Each point is reached from the start by the listed moves, each made once or not at all, plus a little noise. Say if it took an odd or an even number of moves. Then give how often each move was made.

Moves:
(1): [ 44  41 -69 -21  18]
(2): [-34  54  14 -44 -18]
Start: [ 13  15   0  53 -32]
Points:
[ 56  58 -68  33 -16] -> odd (1, 0)
[ 15  15   1  51 -34] -> even (0, 0)

Moves:
(1): [ 31  23   0   4  18 -10   5  13  -9  -8   2  -5]
(2): [-10  31  -7  -1  21 -21   6   7  25 -11   2  -8]
(3): [-9 17 27 -5  4  2  4 12 -3 -3 17 -8]
(4): [ -4 -24 -16  32   0 -32  19  31 -16  -8 -13 -22]
(5): [ -1  -5 -10 -10  29   8   5   0  -3   0   9   0]
(6): [ 3 14 -2 13  1 21 13  3  5  3 -7 -4]
(7): [-15   8 -28 -14   2 -10  38  18 -37 -20   5  18]
(8): [-2  3 -5 -6 -1  8 -6 25  0 16 -5  3]
(9): [ 13   3  14   3   7 -11  13   3  42  13  -2   6]
Start: [-33  -1   9   1  -3 -12  11 -15   7  -6 -22  22]
Points:
[-17  59 -25 -19  73 -53  72  30  29 -36  -7  34] -> odd (1, 1, 0, 0, 1, 0, 1, 0, 1)
[-41  68 -19  27  47 -52  88  95 -26 -38 -19  -6] -> odd (1, 1, 1, 1, 0, 1, 1, 1, 0)
[-44 -23 -30  11  33 -55  88  37  -4 -21 -22  23] -> even (0, 0, 0, 1, 1, 0, 1, 0, 1)
[-19  29 -36 -28  42 -20  46  43 -42 -21 -17  40] -> even (1, 0, 0, 0, 1, 0, 1, 1, 0)

Moves:
(1): [16 -1  7  5 -5  2  3  0  7 -6  3 -8  3  9  4 -1 -8 -1  0]
(2): [  9  23   0   9  -1  10   6   2   1   1  -4   0 -11  -5  -8  -1   1   0
 -10]
(3): [ -1   2  19 -12  -5   5  -3   4  -6  -8   0  12   2   3  -3   1   5   9
  -5]
(4): [ -5  -4  21  26   8  10   3 -11   0 -11  -9   4 -12  -8   4  10   9  -9
   7]
(5): [ 9  1  5 -5 24  6 11 12  4 -3 -5  1  0  1  3  2  4  3  6]
(6): [ 0  3  0 -9  4 17 -8  1 -2 10  2 -7 -3 -5  1 -2 -2 -3  6]
(7): [  2   2 -12 -15  -8  12  17 -10   3  -5 -13   5  -8   0   3  -7  -8   0
   8]
(8): [  1  -2  -6   5   0   3  12  16  -3  -1   8   1 -13   7  -6  -8   1  -1
   1]
(9): [-13  -2  -7  -8   0   3  -4   2  20  -2   6  -1   2   6  -6   2  13   0
   0]
(10): [  0   4   7   6  -5   4  10   1  14  30   2  -1   6   4  10 -13   5   3
 -14]
(11): [-1 -3  2  2 10 -2  6 -8 -2  4 20  6  3 11  8  4 -6 10 -3]
(12): [  6   2 -11   5   7   3 -10   1   5   2  -9  25   3  -6  -2  -2   1   9
   1]
(13): [ -7   2  -3   1  -2  15   0  -1 -10   3   5  -1  13   3  -7   3   5   0
   2]
(14): [  5   5  -5   4   6   3 -11 -12  -1   7  -6  -8  -3  23  -3   0   8   5
   6]
(15): [-15   0  -6  10  -5  10   3  -3   3  -5  -7   2   2   3  24  11  -2   5
   3]
(16): [ 7 -4  6  3  1  5  4  5 -3  1 -7 13 -7  5 -2 26 -9 -8 -5]
(17): [10  0 -1 -3 -6  0  9  1 -2  4  7  3 -2 -9  6  7 22  4 15]
(18): [  0  -8   3   3   7   2   4  -2  -2   4  -1 -12   0  -7  -6  -4  -7  29
   4]
Start: [  3  -2   5   9  -2  -1 -15  -9   5  12   3  -1   7 -11   4  -1  22  -3
  12]
Points:
[ 44  28   7   4  -8  44  12 -23  42  38   1  44  -4  31  11  13  46  28
   4] -> odd (1, 1, 1, 0, 0, 0, 1, 0, 1, 1, 1, 1, 0, 1, 0, 1, 1, 0)
[ 24  -9  19 -23  15  55  21  19  23   1  -6   2 -17  10  -6   6  10  25
  25] -> odd (1, 0, 1, 0, 1, 1, 1, 1, 1, 0, 0, 0, 0, 0, 0, 1, 0, 1)
[ 31  10  13   7  -1  39 -11   9   8  56   0  34  -9  11   7   7  52  15
  16] -> even (0, 0, 1, 0, 0, 1, 0, 1, 0, 1, 0, 1, 0, 1, 0, 1, 1, 0)
[ 13  -5   8  49   4  34 -18 -26  35   2 -20  28  -7  13  30  51  54   0
  38] -> even (1, 0, 0, 1, 0, 0, 0, 0, 1, 0, 0, 1, 0, 1, 1, 1, 1, 0)
[ -1  14  48  51  -1  38  22 -24  11  30  10  12  -4 -21  38  13  48  48
   8] -> even (0, 1, 1, 1, 0, 0, 0, 0, 0, 1, 1, 0, 0, 0, 1, 0, 1, 1)
[  8  -7  14  51   6  61   1 -19  -3  19   3 -27  -7   5  23  16  45  25
  54] -> odd (1, 0, 0, 1, 0, 1, 0, 1, 0, 0, 0, 0, 1, 1, 1, 0, 1, 1)
[ 14  20  -1  37  21  95  23   7  32  -4 -28  32 -24   1  13  30  26  -9
  31] -> even (1, 1, 0, 1, 1, 1, 1, 1, 1, 0, 0, 1, 1, 0, 1, 1, 0, 0)
[ 21  -2  15  17  12  44   7 -41  -3  22  -4  17 -24   8  21  36  35  -5
  45] -> odd (0, 0, 0, 1, 0, 1, 1, 0, 0, 0, 1, 0, 0, 1, 0, 1, 1, 0)
[ 45  17  14  52  12  43  23 -46  30  43  -8  12 -14   2  21  -9  38  45
  24] -> even (1, 1, 0, 1, 0, 0, 1, 0, 0, 1, 1, 1, 0, 1, 0, 0, 1, 1)
[-14  -3  31  30  34  33  11 -14  32  33  21   7  19   5  15   5  51   2
  10] -> even (0, 0, 0, 1, 1, 0, 0, 0, 1, 1, 1, 0, 1, 0, 0, 0, 0, 0)
